Every row gives one point. The points of each table are mixes of a few directions, plus a little noise. Count the directions of each table, and those that both share. Where both have some left over, give the other angles between the two spaces (their principal angles), to ten degrees, smallest first.

First (6 x 2)
[13 17]
[8 11]
[16 22]
[-45 -60]
[-4 -6]
[12 15]
Second (7 x 2)
[-7 5]
[-23 17]
[-25 19]
[-6 4]
[-17 13]
[60 -46]
[19 -14]
Directions: first 1, second 1, shared 0; angles 90

First (5 x 3)
[-15 -60 33]
[6 26 -14]
[10 44 -24]
[-1 -3 2]
[-1 -7 4]
Second (7 x 3)
[40 -23 10]
[-39 19 -5]
[-37 24 -13]
[38 -14 -2]
[-36 18 -4]
[5 5 -11]
[29 -28 24]
Directions: first 1, second 2, shared 0; angles 30

First (9 x 6)
[-21 20 23 -22 -48 -60]
[-4 4 4 -4 -9 -11]
[11 -11 -12 12 25 31]
[-3 3 3 -3 -6 -8]
[4 -3 -4 3 8 10]
[17 -16 -18 17 37 47]
[-3 3 3 -3 -7 -9]
[-6 6 7 -6 -13 -17]
[6 -6 -7 6 13 17]
Second (8 x 6)
[-17 14 -17 -27 -4 -8]
[-4 3 -11 -10 5 4]
[0 -1 -34 -10 34 40]
[12 -11 6 17 7 10]
[4 -5 -12 1 16 21]
[-12 11 -1 -17 -15 -18]
[13 -11 41 31 -23 -22]
[2 -3 29 13 -24 -26]
Directions: first 1, second 2, shared 1

First (8 x 8)
[11 -3 3 -6 -34 15 -42 -32]
[3 -1 -2 -20 2 -9 -3 -6]
[-10 2 2 28 16 3 27 25]
[-1 0 2 12 -3 6 0 2]
[-2 1 -5 -24 20 -20 18 8]
[-2 0 4 24 -7 13 -3 2]
[3 -1 4 17 -19 17 -19 -11]
[-2 1 -6 -31 26 -26 23 11]
Second (9 x 8)
[-5 1 7 48 -11 25 -1 9]
[-2 0 2 19 -4 9 -1 4]
[-2 0 2 13 -3 7 0 2]
[0 0 0 0 0 0 0 0]
[6 -1 -8 -60 14 -31 1 -11]
[-5 0 6 44 -10 23 -1 8]
[-1 0 1 2 -1 2 0 0]
[7 -1 -8 -60 13 -31 1 -11]
[1 0 -1 -7 1 -3 0 -1]
Directions: first 2, second 1, shared 1

First (9 x 11)
[30 -23 -21 -5 17 2 7 -37 -9 60 19]
[8 -5 17 -31 6 -9 -20 14 18 -18 -15]
[15 -4 -15 -11 2 -2 -30 7 -17 -29 13]
[13 4 -4 -11 -11 13 -40 7 -14 -35 -9]
[-21 2 14 -9 -15 19 -2 8 -6 -35 -27]
[-31 6 29 10 -9 9 42 -4 22 22 -29]
[-27 -7 -6 7 -2 3 25 3 -17 -19 5]
[13 23 22 10 0 -14 -5 6 40 32 -10]
[0 5 -34 40 13 -22 23 -3 -16 23 53]
Second (10 x 11)
[-32 -31 -11 -10 13 -6 2 15 -27 -54 3]
[-20 -17 1 30 9 1 -17 -1 -1 1 -22]
[49 45 9 -20 -20 4 15 -13 26 49 19]
[-29 -27 -6 7 12 -3 -6 9 -18 -33 -8]
[31 28 6 -13 -13 3 9 -8 16 30 12]
[19 15 -5 -46 -8 -3 24 7 -7 -19 33]
[-16 -17 -11 -29 6 -6 12 16 -25 -52 17]
[-4 -3 1 10 2 1 -5 -2 2 4 -7]
[8 9 7 20 -3 4 -9 -9 15 30 -12]
[-5 -1 10 52 3 6 -25 -14 20 44 -35]
Directions: first 5, second 2, shared 1; angles 70

First (8 x 12)
[2 27 -27 -5 -28 -19 19 -9 -33 -12 12 -30]
[57 26 -16 16 -14 20 -9 -8 9 -14 -34 40]
[-41 -60 33 -17 17 7 -9 -22 15 4 -12 -11]
[-11 11 -22 -3 -12 -29 23 8 -21 0 14 -40]
[17 -28 25 -7 -1 45 -31 -47 19 -17 -43 47]
[-6 6 16 12 31 2 -10 42 22 24 25 21]
[-22 27 -15 -12 -20 -20 16 -5 -39 -5 37 -35]
[4 -9 6 15 26 -8 1 40 29 20 0 7]
Second (8 x 12)
[-17 -18 14 1 19 -4 -2 16 14 13 7 -3]
[7 5 -2 4 1 0 0 6 3 1 -1 4]
[-25 8 -14 -24 -37 -9 13 -46 -49 -23 12 -41]
[52 23 -12 4 -28 32 -15 -40 -4 -27 -40 42]
[-21 -24 17 -7 10 4 -5 -6 6 4 1 -4]
[5 45 -39 -9 -44 -21 24 -21 -52 -21 17 -36]
[-7 -35 33 20 57 3 -14 58 59 37 0 28]
[5 -1 4 13 21 -5 -1 34 22 16 4 10]
Directions: first 4, second 3, shared 3

First (11 x 18)
[-9 -4 24 -19 9 10 21 -13 22 11 -12 -11 3 -15 -11 -3 25 28]
[-9 2 26 -15 2 -1 14 -10 26 15 -37 -23 2 -19 -25 -10 10 -22]
[15 20 16 10 -7 3 38 13 -47 -13 -7 3 36 14 9 7 -17 -11]
[18 12 -19 24 -16 13 1 9 -19 -7 3 23 2 15 0 -4 -12 -14]
[5 1 -35 20 -4 -16 -34 14 -30 -19 33 18 -8 20 22 10 -27 -10]
[-20 5 6 -9 11 -15 -17 -8 8 -9 0 -6 -7 -14 -11 -3 3 6]
[1 -12 7 -8 5 -13 6 8 -12 4 5 -17 11 7 20 12 -10 -7]
[5 13 0 8 -9 16 8 -5 7 0 -15 12 -2 -4 -19 -12 7 -4]
[3 -44 -9 -16 8 -9 -13 6 21 26 20 -23 -11 9 35 16 1 5]
[2 -3 -11 5 -6 5 -12 -3 16 6 -5 5 -13 -2 -9 -7 2 -11]
[-12 9 -6 0 6 6 -13 -11 8 -13 14 19 -12 -10 -11 -6 15 38]
Second (9 x 18)
[-1 -19 -5 -10 6 18 -1 -10 29 14 14 6 -15 -4 4 -1 26 44]
[-1 -20 -5 -10 6 19 -1 -11 32 15 16 7 -16 -5 4 -1 28 47]
[1 17 4 9 -5 -17 0 9 -26 -13 -13 -6 13 4 -3 1 -24 -40]
[1 26 6 13 -8 -24 1 13 -40 -19 -19 -8 20 6 -6 1 -36 -60]
[-1 -16 -4 -8 5 15 -1 -9 24 11 12 5 -13 -3 3 0 22 36]
[2 15 4 8 -5 -15 0 8 -24 -11 -12 -5 13 4 -3 1 -22 -37]
[1 14 4 7 -4 -13 0 8 -21 -10 -10 -4 11 3 -3 0 -19 -32]
[-1 -12 -3 -6 3 11 0 -6 18 8 9 4 -9 -3 2 0 16 27]
[0 -6 -1 -3 2 6 0 -3 10 4 5 1 -5 -1 1 0 9 14]
Directions: first 5, second 1, shared 1

First (10 x 24)
[-5 -5 -13 -5 35 12 -20 1 7 2 29 -30 -37 2 -25 -14 -14 13 10 -8 24 -14 -20 15]
[9 16 -20 17 9 5 -1 19 18 -10 -2 -11 6 9 0 -8 12 -2 -3 0 17 -15 -20 43]
[26 13 -4 22 -49 -17 25 17 13 -14 -30 29 57 4 32 9 24 -17 -16 16 -13 -8 9 17]
[-20 -14 26 -22 4 0 -1 -24 -25 15 1 9 -16 -10 -3 11 -13 3 5 -5 -19 26 22 -48]
[-2 28 -3 14 4 4 11 14 0 -6 -35 7 20 5 19 9 25 -14 -12 -3 -6 18 -4 29]
[-5 10 3 2 5 3 3 2 -4 1 -14 3 3 0 6 5 8 -5 -4 -3 -4 13 1 5]
[-18 -31 18 -30 15 3 -15 -29 -19 18 34 -9 -42 -11 -24 -3 -31 17 16 -6 -3 6 14 -53]
[-7 -31 12 -23 5 -2 -13 -23 -11 12 35 -8 -31 -8 -21 -6 -30 16 14 -1 1 -5 11 -45]
[-10 11 2 0 16 7 -1 1 -5 2 -11 -3 -6 0 1 4 6 -4 -1 -6 -2 14 -3 8]
[35 4 -20 25 -43 -16 14 22 29 -18 -5 13 45 9 16 -7 14 -8 -9 17 7 -35 -7 31]
Second (8 x 24)
[21 -13 -14 6 0 -5 -16 6 17 -3 25 -16 -1 8 -19 -16 -9 13 4 12 28 -29 -14 21]
[-7 11 4 0 18 6 -5 1 -7 4 -13 -4 -3 2 -2 4 7 -1 -3 -2 3 17 -3 13]
[-25 26 26 -5 30 11 -1 -7 -31 13 -46 7 1 -1 10 22 21 -11 -11 -7 -14 60 11 5]
[-35 34 -2 0 35 22 11 7 -10 -1 -28 -4 -21 -4 16 12 17 -16 -2 -29 -19 32 -8 11]
[3 -18 -30 0 -42 -5 28 9 31 -20 41 7 -8 -10 15 -13 -19 -4 14 -15 -21 -59 -4 -35]
[38 -26 13 2 -11 -20 -29 -9 -1 10 13 -5 22 12 -28 -9 -9 21 -4 38 37 -9 5 15]
[-17 11 12 -5 1 4 12 -5 -15 3 -22 13 2 -6 16 13 8 -11 -3 -10 -23 26 12 -17]
[23 -25 -9 1 -31 -14 0 -1 16 -5 29 2 9 1 -7 -12 -16 9 6 14 8 -37 1 -12]
Directions: first 3, second 3, shared 2; angles 90

First (10 x 32)
[-2 -3 -6 5 -4 10 -4 0 4 -6 -5 -11 0 11 -7 14 1 -4 1 3 2 0 13 -3 -4 3 2 0 4 -6 -1 -4]
[-2 -1 -2 1 -2 3 -1 0 1 -3 -2 -4 0 5 -1 6 0 -1 1 1 2 0 6 -1 0 1 2 0 3 -3 -1 0]
[19 -10 -3 3 10 -2 -14 7 11 27 7 3 8 -28 -20 -22 6 -12 -24 -6 -32 3 -42 5 -26 -5 -30 4 -43 12 15 -26]
[15 -1 8 -7 13 -19 -2 5 0 27 14 20 4 -35 -1 -37 1 -1 -17 -8 -23 1 -48 8 -9 -8 -22 3 -33 17 11 -8]
[-2 3 3 -3 0 -5 4 -1 -4 -2 1 5 -1 0 7 -2 -2 4 4 0 5 -1 1 0 7 -1 4 -1 6 1 -2 7]
[-23 16 10 -10 -8 -8 21 -9 -19 -29 -3 7 -10 24 33 15 -10 20 29 5 39 -5 41 -3 38 3 35 -5 52 -9 -18 37]
[8 -2 2 -2 6 -7 -2 3 1 13 6 7 3 -16 -3 -16 1 -2 -9 -4 -12 1 -22 3 -6 -4 -11 2 -17 8 5 -6]
[4 1 3 -3 4 -7 0 1 -1 8 5 7 1 -11 1 -12 0 0 -4 -3 -6 0 -15 2 -1 -3 -6 1 -9 6 3 -1]
[-15 -6 -18 16 -18 34 -6 -4 9 -30 -21 -36 -3 46 -14 53 2 -7 14 12 20 0 60 -11 -3 12 19 -3 30 -24 -9 -4]
[-3 2 2 -2 -1 -1 3 -1 -3 -4 -1 1 -1 3 5 2 -2 3 4 1 6 -1 6 0 5 1 5 -1 7 -1 -3 5]
Second (9 x 32)
[-5 5 4 -4 -1 -5 5 -2 -6 -5 1 5 -3 2 9 -1 -3 6 6 0 8 -1 5 0 10 0 7 -1 10 0 -4 10]
[11 -12 -10 10 1 13 -15 5 14 12 -2 -12 6 -6 -25 2 7 -15 -16 -1 -21 3 -13 0 -25 1 -19 3 -27 1 9 -25]
[-6 7 6 -6 -1 -8 9 -3 -8 -7 1 7 -4 3 14 -1 -4 9 10 1 12 -2 8 0 15 -1 11 -1 16 -1 -6 15]
[3 -3 -3 3 0 4 -4 2 4 3 -1 -3 1 -2 -7 1 2 -4 -4 0 -6 1 -4 0 -7 0 -5 1 -7 0 3 -7]
[3 -4 -3 3 1 4 -5 2 4 4 -1 -4 2 -2 -8 1 2 -5 -5 0 -7 1 -4 0 -8 0 -6 1 -9 0 3 -8]
[20 -21 -19 18 2 24 -27 9 26 21 -4 -23 11 -10 -44 4 12 -26 -29 -2 -37 6 -24 -1 -45 2 -34 5 -48 2 17 -45]
[7 -7 -6 6 1 7 -9 3 8 7 -1 -7 3 -3 -14 1 4 -8 -9 0 -12 2 -8 0 -14 1 -11 1 -15 0 5 -14]
[-20 20 18 -17 -2 -22 25 -9 -24 -20 4 21 -10 10 42 -4 -12 25 27 2 34 -5 22 0 42 -2 32 -4 45 -1 -16 42]
[-15 15 14 -13 -2 -17 19 -7 -18 -15 3 16 -8 8 32 -3 -9 19 21 1 26 -4 17 1 32 -1 24 -3 35 -1 -12 32]
Directions: first 2, second 1, shared 1

First (8 x 32)
[15 -18 5 -7 17 -10 7 -4 16 -3 -3 3 -11 7 19 1 7 -38 -4 7 18 3 28 -10 -4 4 3 -18 -15 28 2 17]
[-5 27 12 25 -5 3 4 27 -15 13 -6 7 15 -16 -4 -12 6 21 -12 -3 5 4 -7 -17 -15 -15 7 13 12 1 -1 9]
[7 23 -2 -13 -14 -4 21 -22 26 -6 16 0 -9 -9 0 12 15 -27 19 21 15 6 3 9 -1 3 -14 -27 -17 -18 0 -28]
[-15 6 -20 -28 1 13 -9 -15 6 7 13 -7 -12 11 -24 3 -14 11 4 -11 -28 -3 -15 19 -7 -18 7 6 -22 -19 23 -29]
[2 -11 10 21 -5 -2 -11 18 -14 -10 -12 3 17 -9 10 -1 -1 18 5 -6 4 -3 -10 -7 19 17 -10 14 30 0 -27 14]
[-12 -10 -7 11 8 10 8 -17 -28 20 11 -4 -10 15 -13 -29 -13 0 -37 7 -12 -7 19 -3 -25 -15 28 -2 -15 24 26 28]
[8 -13 2 -9 5 -3 -7 -1 15 -16 -3 0 1 -4 13 7 1 -24 20 0 10 -2 1 -2 19 11 -12 -10 -5 2 -19 -2]
[0 -4 0 -1 -9 -7 -10 16 -4 -5 -16 0 8 8 -1 18 0 44 3 -13 -13 3 -22 9 14 13 -11 26 32 -17 -4 -9]
Second (9 x 32)
[-1 1 2 -8 11 -1 -12 16 8 1 -4 -2 5 -4 -3 3 -3 -9 7 -8 1 -4 -5 -3 1 -9 -4 6 -7 4 0 -5]
[10 -10 -18 -16 8 19 6 -14 17 -10 -2 12 -20 11 15 -5 4 15 1 -30 -15 24 5 -6 -6 -2 31 -20 -20 -9 -2 -3]
[0 -20 -14 -11 0 4 7 -30 -4 0 7 -2 -18 23 -1 -2 -3 7 -12 1 -15 4 9 13 -4 7 13 -8 -7 0 15 3]
[-10 29 32 22 -2 -22 -19 50 -9 10 -7 -11 39 -33 -15 8 -3 -26 14 25 30 -29 -16 -8 9 -8 -44 30 23 12 -12 -3]
[-4 22 20 17 -3 -10 -9 33 -4 4 -6 -3 25 -26 -4 4 2 -12 11 11 20 -12 -10 -11 5 -6 -24 16 14 4 -14 -2]
[8 5 -1 16 -17 6 20 -16 -8 -5 4 8 -5 -2 11 -7 12 18 -6 4 2 14 4 -3 -2 13 10 -16 8 -12 -8 7]
[-6 14 14 2 7 -9 -16 30 3 4 -6 -6 19 -16 -6 5 -3 -15 11 4 13 -14 -9 -7 4 -11 -20 16 4 7 -5 -5]
[-2 -14 -10 -18 11 2 -7 -9 5 1 0 -5 -10 15 -4 2 -8 -4 -3 -6 -11 -3 4 8 -2 -4 5 0 -12 5 13 -2]
[7 -28 -24 -6 -14 12 29 -60 -9 -5 13 6 -35 34 9 -8 4 26 -23 0 -23 19 17 17 -7 20 31 -26 -5 -11 15 10]
Directions: first 6, second 3, shared 2; angles 80

First (10 x 32)
[-8 -6 -10 1 2 1 3 2 0 6 -19 5 3 -3 0 -9 -2 -6 -11 -5 -1 9 1 -2 -2 -6 7 4 -9 7 1 10]
[-8 -5 -9 1 2 1 3 2 0 5 -18 5 3 -3 0 -8 -2 -6 -11 -4 -1 8 1 -2 -2 -6 6 4 -9 7 1 9]
[21 14 25 -4 -6 -3 -8 -4 -1 -14 48 -13 -8 7 -1 22 5 15 28 12 3 -22 -3 5 5 16 -16 -10 24 -18 -3 -25]
[-5 -4 -7 1 2 1 2 1 0 4 -12 3 2 -2 0 -6 -1 -4 -7 -3 -1 6 1 -1 -1 -4 4 3 -6 5 1 6]
[-7 -5 -8 1 2 1 2 1 0 5 -16 4 3 -2 0 -7 -2 -5 -9 -4 -1 7 1 -2 -2 -5 6 3 -8 6 1 8]
[-6 -4 -8 1 2 1 2 1 0 4 -15 4 3 -2 0 -7 -2 -5 -9 -4 -1 7 1 -1 -1 -5 5 3 -7 6 1 8]
[-4 -3 -5 1 1 1 1 1 0 3 -9 3 2 -1 0 -4 -1 -3 -5 -2 -1 4 1 -1 -1 -3 3 2 -5 3 1 5]
[3 2 3 0 -1 0 -1 -1 0 -2 6 -2 -1 1 0 3 1 2 4 1 0 -3 0 1 1 2 -2 -1 3 -2 0 -3]
[27 18 31 -5 -8 -4 -9 -5 -1 -18 60 -17 -11 9 -1 28 6 19 36 15 4 -28 -4 6 6 20 -21 -12 30 -23 -4 -31]
[-11 -8 -13 2 3 2 4 2 0 8 -25 7 4 -4 1 -12 -3 -8 -15 -6 -2 12 2 -3 -2 -9 9 5 -13 10 2 13]
Second (8 x 32)
[9 2 8 -8 -4 -4 -2 0 3 -2 16 8 -5 -8 -4 4 5 8 7 6 7 -16 0 -3 1 1 -3 6 4 -13 -9 -5]
[-10 -2 -2 8 1 5 -1 1 -6 1 -23 -12 11 11 5 3 -8 -9 -9 -4 -12 12 0 -4 3 2 -2 -9 -3 19 7 7]
[7 11 0 -11 -9 -6 4 7 13 9 15 26 -11 -19 -6 -3 10 8 15 7 15 -20 12 -7 2 -6 -4 17 3 -17 -13 -6]
[-1 -18 -5 4 13 2 -3 -10 -9 -9 -1 -13 3 5 0 -8 -2 -2 -17 -7 -4 14 -18 14 -8 0 15 -6 -8 -1 7 6]
[3 4 -1 -9 -6 -4 3 5 8 7 5 21 -7 -16 -5 -5 6 4 5 4 11 -14 7 -7 0 -6 0 14 -2 -11 -11 0]
[-7 -21 -2 8 13 5 -5 -9 -15 -9 -22 -21 13 12 4 -2 -10 -8 -27 -7 -14 18 -18 5 -5 3 12 -11 -11 15 9 14]
[7 17 12 -5 -12 -2 -1 6 6 2 16 6 -5 -2 -1 13 3 7 21 9 4 -18 12 -9 7 5 -16 2 13 -6 -7 -12]
[-9 6 -11 14 4 4 4 0 1 0 -6 -16 1 17 7 -2 -3 -8 5 -8 -8 24 4 12 0 1 -2 -14 3 14 17 -5]
Directions: first 1, second 4, shared 1

First (9 x 32)
[-5 -7 -25 -1 -7 -24 4 14 -17 -4 -13 1 -17 -1 -7 -8 9 -1 9 10 -9 12 6 0 7 -12 33 -2 7 -17 -3 -6]
[-13 -14 11 11 19 -6 12 -6 14 -13 13 2 6 4 -4 14 39 11 15 2 3 -12 -4 -2 -20 -3 -1 -11 -5 1 2 8]
[-5 0 19 -16 5 14 13 -10 -2 0 0 -17 21 7 -17 8 9 -6 -10 -7 3 -13 -3 18 -16 -3 -2 7 -6 8 5 10]
[-17 -7 6 -5 0 -12 5 5 21 -14 -13 12 -22 31 -6 -11 18 12 20 -3 7 -5 9 -19 -8 -2 -7 -1 11 17 4 22]
[6 1 9 10 -3 23 3 -15 9 0 24 8 55 -27 34 22 3 1 14 16 14 -1 -12 7 6 6 -19 -13 -13 5 -13 -30]
[1 4 -23 -16 -13 -22 -5 19 -26 6 -30 -10 -44 15 -27 -25 -19 -10 -15 -7 -17 13 13 1 10 -10 32 15 15 -13 6 11]
[23 14 12 28 5 27 -24 -14 21 12 30 17 17 -27 41 10 -33 4 -8 -1 9 -1 -11 -15 15 25 -48 -7 -11 8 -5 -18]
[19 9 -24 12 2 -15 -24 14 -20 15 -6 -2 -49 -9 -8 -17 -34 -6 -28 -11 -20 14 4 -9 16 5 13 9 6 -22 6 1]
[-8 0 15 -22 -7 15 17 -9 -1 -4 -4 -11 35 8 -6 7 9 -6 4 2 9 -8 -2 18 -10 -6 -1 4 -3 12 -2 0]
Second (9 x 32)
[24 31 12 9 5 7 -42 0 -8 34 6 8 -20 -10 24 16 -34 -39 -4 -18 12 0 11 -20 -12 32 -34 16 1 4 0 0]
[-7 -12 -17 -3 -14 -6 14 5 2 -15 -7 5 8 0 2 -14 3 18 9 16 -4 11 -3 3 21 -15 18 -9 3 -3 -6 -11]
[0 6 33 1 31 10 -4 -13 1 11 13 -18 -6 8 -21 21 16 -16 -19 -27 2 -25 -1 7 -42 12 -18 12 -8 5 14 28]
[10 14 9 4 5 4 -19 -1 -3 16 4 1 -9 -4 8 9 -13 -19 -4 -11 5 -3 5 -8 -10 15 -17 8 0 2 1 3]
[-4 0 31 -1 30 9 3 -13 3 5 12 -20 -2 10 -26 19 22 -9 -18 -24 0 -25 -3 10 -40 6 -12 8 -9 4 14 28]
[-4 -6 -13 -2 -12 -5 7 5 1 -9 -5 5 5 -2 4 -10 -1 11 7 12 -2 9 -1 0 16 -9 11 -6 3 -2 -5 -10]
[-3 -12 -48 -3 -44 -16 11 18 0 -19 -18 25 10 -10 28 -32 -18 27 27 40 -4 36 0 -7 60 -21 30 -18 12 -8 -19 -39]
[-4 -4 8 -1 8 2 6 -4 2 -3 3 -7 2 4 -11 4 11 2 -5 -5 -1 -8 -2 6 -10 -2 1 1 -3 1 4 8]
[-13 -17 -14 -5 -9 -6 23 3 4 -20 -6 0 12 4 -7 -13 14 24 7 15 -7 6 -5 9 16 -19 22 -11 1 -3 -3 -6]
Directions: first 5, second 2, shared 1; angles 40

First (9 x 32)
[15 9 -2 -14 -16 13 12 -9 -2 9 5 -19 11 -4 5 -19 1 -12 21 -22 20 -6 -5 -7 11 -17 0 -5 17 -34 13 6]
[-20 -10 2 10 10 -12 -8 12 -1 -11 -5 18 -17 1 -9 21 10 10 -25 17 -19 4 -2 8 -13 18 -4 1 -21 37 -15 -11]
[-15 -9 3 11 13 -8 -7 12 1 -14 -11 14 -14 3 -5 12 5 15 -15 20 -18 -1 -6 9 -7 13 3 3 -14 31 -14 -10]
[22 13 -1 -15 -15 22 16 -7 1 4 -7 -30 15 -1 11 -38 -2 -5 39 -21 25 -18 -16 -4 24 -30 12 -5 30 -46 15 5]
[-1 1 -2 -6 -10 1 4 -2 -4 5 8 -1 -1 -5 -4 5 7 -9 -4 -11 5 3 1 -3 -3 0 -9 -5 -3 -5 3 0]
[5 -3 3 19 26 -10 -17 -2 8 -3 -4 11 7 11 7 2 -26 14 0 26 -13 7 17 3 0 8 13 15 2 13 -4 9]
[20 11 -5 -14 -17 4 4 -23 -3 27 28 -10 21 -5 4 -3 -12 -28 9 -27 23 14 24 -15 1 -7 -14 -1 13 -38 20 20]
[-8 -2 2 -6 -6 16 15 20 0 -24 -31 -15 -15 -2 0 -24 25 19 18 0 0 -31 -45 11 15 -17 16 -10 6 2 -9 -22]
[-17 -10 0 15 15 -25 -20 -2 -1 6 19 33 -8 2 -10 43 -8 -3 -42 18 -22 28 32 0 -28 33 -18 8 -29 40 -10 4]
Second (9 x 32)
[-30 -16 8 17 23 4 2 42 6 -52 -60 3 -34 8 -4 -15 27 52 3 39 -30 -39 -59 28 12 -1 33 -1 -10 51 -32 -37]
[-6 -2 2 3 4 1 1 7 1 -9 -11 1 -8 2 -1 -3 4 10 1 7 -6 -9 -11 6 2 0 7 -1 -2 10 -7 -8]
[-6 -4 2 4 6 1 0 10 1 -12 -14 0 -8 2 0 -3 5 12 0 9 -7 -9 -13 7 4 1 7 0 -2 11 -8 -9]
[-12 -7 4 7 10 2 1 17 2 -20 -24 1 -15 4 -1 -7 11 21 1 16 -12 -16 -24 12 5 -1 14 0 -5 21 -13 -16]
[16 9 -4 -9 -13 -2 -1 -23 -3 27 32 -2 19 -5 2 9 -14 -29 -2 -22 16 21 32 -16 -6 1 -19 1 6 -27 18 21]
[22 10 -6 -12 -17 -3 -1 -31 -5 38 44 -3 25 -6 3 11 -19 -39 -2 -30 23 28 43 -21 -8 0 -24 1 8 -37 24 29]
[4 3 -1 -2 -2 -1 0 -4 -1 5 6 -1 4 -1 0 2 -3 -4 -1 -4 2 4 7 -3 -1 0 -4 0 2 -5 3 3]
[-2 0 0 0 0 0 1 0 0 0 0 0 -2 0 1 0 0 0 0 0 0 1 0 0 1 0 1 0 1 1 0 -1]
[13 7 -5 -8 -10 -2 -1 -20 -3 24 28 -1 17 -3 1 7 -13 -24 -2 -19 15 18 28 -12 -6 0 -16 0 5 -23 15 17]
Directions: first 3, second 1, shared 1
